Every row gives one point. Each copy is the shape, with its points in the same order, turned, moved and blurred by noise. Say if it was mirrored as well.

Shape, 6 rows:
[[ 37   1  45]
 [ 44   9  25]
 [-24  10 -69]
 [ 32  40  37]
 [ 10 -12   2]
 [-12 -16  21]]
Copy 1, 6 rows:
[[ 36  31 -40]
 [ 16  37 -47]
 [-74 -13   9]
 [ 20  65 -26]
 [  1  -1 -22]
 [ 20  -4  -2]]
Copy 1 is: only turned
Copy 2:
[[-35  -3  60]
 [-34  13  45]
 [ 20   9 -59]
 [ -7  24  63]
 [-20 -13  11]
 [ -8 -36  21]]
Copy 2 is: mirrored

Shape:
[[-34  16 -51 -17 -35 -12]
 [-37  31  10 -48  45 -68]
 [ 11 -14 -29  29 -33   3]
 [-36 -45  44 -52 -11  18]
 [ 42  15  27  10 -39  34]
 [-29   6 -51 -31  52  36]
 [-44  15  -5  -4  12 -45]
 [-11  20  -3  -5  -4 -62]
 [  6  37   6  20  41  32]
 [ 15  30 -20   6  24 -48]]
Copy 1 (10 x 6):
[[ 17   1 -23 -43 -31   9]
 [-52 -38 -23 -74  52 -34]
 [ 38 -20   2  17 -17 -16]
 [  1 -54  21 -21  48  70]
 [ 24  11   2  59  40  12]
 [-14  -3  66 -56  -1  -7]
 [-28 -46 -19 -40   5 -15]
 [-11 -33 -41 -31  22 -36]
 [-43  13  40  18  12 -23]
 [ -9 -16 -14 -18  20 -62]]
Copy 1 is: mirrored
Copy 2 (10 x 6):
[[ 15 -42  10  10 -57  28]
 [-28 -65  22 -13  50  21]
 [ 38   9 -25   8 -48 -14]
 [-64  29  39   7 -18 -12]
 [ 52  41  34  25 -21 -38]
 [  6  16   8 -36 -10  80]
 [-10 -46  -9  17  10  19]
 [ 12 -56  -4   4   9 -12]
 [ 47  33   6  11  30  34]
 [ 39 -39 -13 -17  24   0]]
Copy 2 is: mirrored

Shape, 13 rows:
[[-19  -2 -14 -23  -4   4 -22 -47]
 [ 13  -1  19 -15 -27  -5   0  14]
 [ 20 -19   6   6  16   1 -33 -25]
 [ 41  51 -58  12 -11 -49 -29  10]
 [-18 -29  29  60  35  36  21  -7]
 [ 48  51   0   3 -11  -9  32  25]
 [ 19   2 -37 -10  70   8  47 -35]
 [ -2 -29 -17  45 -22 -55 -48 -48]
 [ 50 -33  -4  38  64 -44  17   1]
 [-43 -44  17  17  70 -22  -5   3]
 [ 52   6  29  37   9  31   5  38]
 [ -6  52  24   6  49  20  31 -26]
 [-16   5  -7  70  -3 -66   1 -45]]
Copy 1:
[[-37   6  -6 -32 -21 -34  26 -12]
 [-10   7  25  22 -23 -17  -1  32]
 [-25 -25 -32 -10 -40 -23   2  12]
 [  2  30 -18 -43  36 -27 -50  47]
 [ 23 -59 -38  42 -12   4  39 -25]
 [ 32  25  14  24   0 -14 -50  16]
 [ 54 -23 -19 -39 -30 -42 -14 -50]
 [-62 -47 -31 -27  30 -56  13  34]
 [ 41 -85 -30 -13 -15 -29 -43  16]
 [ 11 -87  -6 -32 -23  18  32  -9]
 [ 27 -13 -32  54 -28  10 -25  31]
 [ 14  -2  -6   8 -14  19 -25 -68]
 [-30 -60 -18  -9  66 -42 -11  -9]]
Copy 1 is: only turned
Copy 2, 13 rows:
[[  6   5 -20 -46  -1 -14 -41  -8]
 [ 17 -12  28 -38  13  15  17  21]
 [-11 -36  24 -15 -14  -6 -28  -3]
 [ 58  -8  18  -5 -74 -15 -16  68]
 [-28 -50 -29  33  19  33  17 -24]
 [ 46 -29  15   9   8  14  11  76]
 [ 19 -15 -24  51  34 -47 -33  16]
 [ 24  -5  17 -15 -77  24 -33 -48]
 [  8 -32  46  81 -10 -11  -7  -9]
 [-53  15   5  36  -2   3   6 -34]
 [ -8 -82  21   8   8  21  26  40]
 [-17 -13 -35  22  38  28 -35  50]
 [ 34  10  -7  31 -54  53 -31 -22]]
Copy 2 is: only turned

Shape (15 x 11):
[[  8 -28  64  -1 -17 -37 -23  24 -24  43  20]
 [  1  11  20 -15 -28 -20 -52 -17 -51  27 -22]
 [ 42  67 -46   4 -15  47  31 -47  45 -20 -12]
 [ 17 -22 -40 -20   6  61   9 -34  -2 -24   4]
 [  5 -51   4 -47  64  14  19  11  18  -4 -57]
 [ 16 -38   6 -35  -1 -25  -4  21  -1 -26 -38]
 [-52  -9  19  29 -22 -52  -8  -7 -50  31  -6]
 [ 53  -7 -28  39 -20  36   0 -46  37  -5 -22]
 [ -1   7  16  21 -12 -24 -49  -5 -16  33  -4]
 [ 22 -37  21 -12  37  16   5 -23 -11 -21 -64]
 [-31 -11  41  13   2 -20 -60  10  -3 -11  -2]
 [ 39 -24 -20  -7   8  22  24  -8   1 -58 -38]
 [ 32 -14  32 -24  12  48  35 -37  23 -47 -33]
 [ 34 -14 -23 -25  12  -1  12 -74  34 -33 -11]
 [-27 -49  48 -24 -41  -9 -28   9  12  21 -42]]
Copy 1:
[[  20  -55   23   16   -2  -59  -19   35  -29  -20   21]
 [  42    1   40   -9  -19  -36   34   21  -37  -40  -14]
 [  -1   40   16    4 -101   44   41  -30   61   41  -19]
 [  38   15    3  -34  -30   43  -12  -20   60    9  -20]
 [  13   51  -24    5   31  -48  -28   15   71   -3  -17]
 [  24   16  -42    2   -2  -46    6   17   31  -28   17]
 [   9  -13   41   -5   29  -35   38   -9  -57   -9   37]
 [  26   -1   11   42  -56   39   14  -50   54   -7   -9]
 [  24   -2   38   15  -23  -25   -6    0  -43  -29    8]
 [  17   32    8    8   16  -25    7    3   75  -41  -10]
 [ -14    3   18  -19  -15  -33  -18    2  -30  -60   31]
 [  26   23  -27   -8  -17   13   27   -2   82  -13   18]
 [ -13   -3    9  -18  -29  -11   17   -3  107   -8   -9]
 [  36   25    1   -8  -52  -26   14  -57   76   11    5]
 [ -11  -37  -23   -5    6  -60   12    6  -12  -42  -25]]
Copy 1 is: only turned
Copy 2:
[[-13 -43  30   4 -23  -6  26 -31 -31  33  17]
 [  0 -40  25 -20 -41  12 -54 -50  -9   4  16]
 [ 21  81 -11 -46   3  21 -42  -4  78 -54   3]
 [ 42  -8 -56 -49  18  28 -29  12  42 -34  24]
 [ 39 -50 -30 -11  59   0 -16  -3   3 -30 -61]
 [ 34 -57 -20  -7 -18 -21   0   0  10 -41 -34]
 [-19 -19  -7  50 -30  17 -26 -49 -42  19  15]
 [ 42  46 -29 -59 -23   6 -28  -2  49  13 -22]
 [ -3 -24  25  17 -30  -3 -30 -37   7  37   6]
 [ 54 -20 -41 -31  19 -33 -36 -25 -17 -20 -35]
 [-25 -52 -16  15 -15 -39 -31 -36  11  24   1]
 [ 57   0 -52 -32 -12 -25 -23  18  15 -48 -30]
 [ 28  12 -57 -63  27 -34  -5 -21   9 -50  -9]
 [ 58  12 -47 -32  -5  17   1 -53  62 -37 -14]
 [-32 -63 -12 -36 -11  -9   1 -22 -30  12 -36]]
Copy 2 is: mirrored
Copy 3, 15 rows:
[[-14 -15  52 -25  -1  11 -39  18   4  39 -28]
 [ 20  -7  -7 -50 -29 -10 -47 -18 -17  -2  -4]
 [ 85   6 -56  42 -28  -2  61 -25  53 -22  26]
 [ 44 -65 -17  14 -20  10  47   0  17 -58  -4]
 [ -9 -51  13  18  15 -19  38 -52  11 -37 -86]
 [  4  -2  17  -5  -4 -29  17  12   2 -27 -58]
 [-28  -7 -32 -42 -12  49 -34  15 -30  22 -28]
 [104 -18 -30  37   7  24   9  -5  26 -18 -14]
 [ 16 -11 -11 -23  17  10 -50   5   7   5   2]
 [ 24 -24  11  21 -16  -8  13 -49 -30 -40 -70]
 [-24  -4   1  19 -10   2 -68  13  -1 -25  -9]
 [ 49 -17 -12  35 -14 -13  58   8 -18 -45 -38]
 [ 53 -17  24  56 -51   8  40 -36  13 -43 -43]
 [ 60   4  -7   6  -6  30  41 -15  42 -74 -22]
 [  2 -33  11 -10 -29 -13 -50  11  27   3 -79]]
Copy 3 is: mirrored
Copy 4:
[[-11 -50 -27  14  32 -74  22  35   5  20 -45]
 [ -1 -62   0 -18  12 -46 -41  27  29   7 -28]
 [ 73  -3  34 -28 -45  79  -5 -14 -12  10  11]
 [-19 -22  27 -33 -24  50   4  19 -15  40  35]
 [-33  29  16 -27  -8  -6  -5  47  -5 116 -22]
 [ -1 -11  26   7 -33 -46   0  49  12  68  -3]
 [-21 -23 -40 -35 -15 -94 -10 -15  -5 -14 -26]
 [ 11 -26  26  20 -35  47   8 -38   9  38   1]
 [  4 -39 -10  -1  22 -43 -20  -4  21   2 -23]
 [-35  -8  46 -16 -25 -14 -22  19 -24  84 -27]
 [-20   4  26   8  38 -58 -10   5  20 -11 -16]
 [ -6  -2  53  11 -58   8  -5  17 -32  71  21]
 [  2 -14  78 -19 -27  21  20  13 -35  68 -11]
 [ 24 -25  45 -37 -17   6  14 -12  -8  86  35]
 [-44 -22  18 -12 -15 -50  35  28  45  34 -56]]
Copy 4 is: mirrored
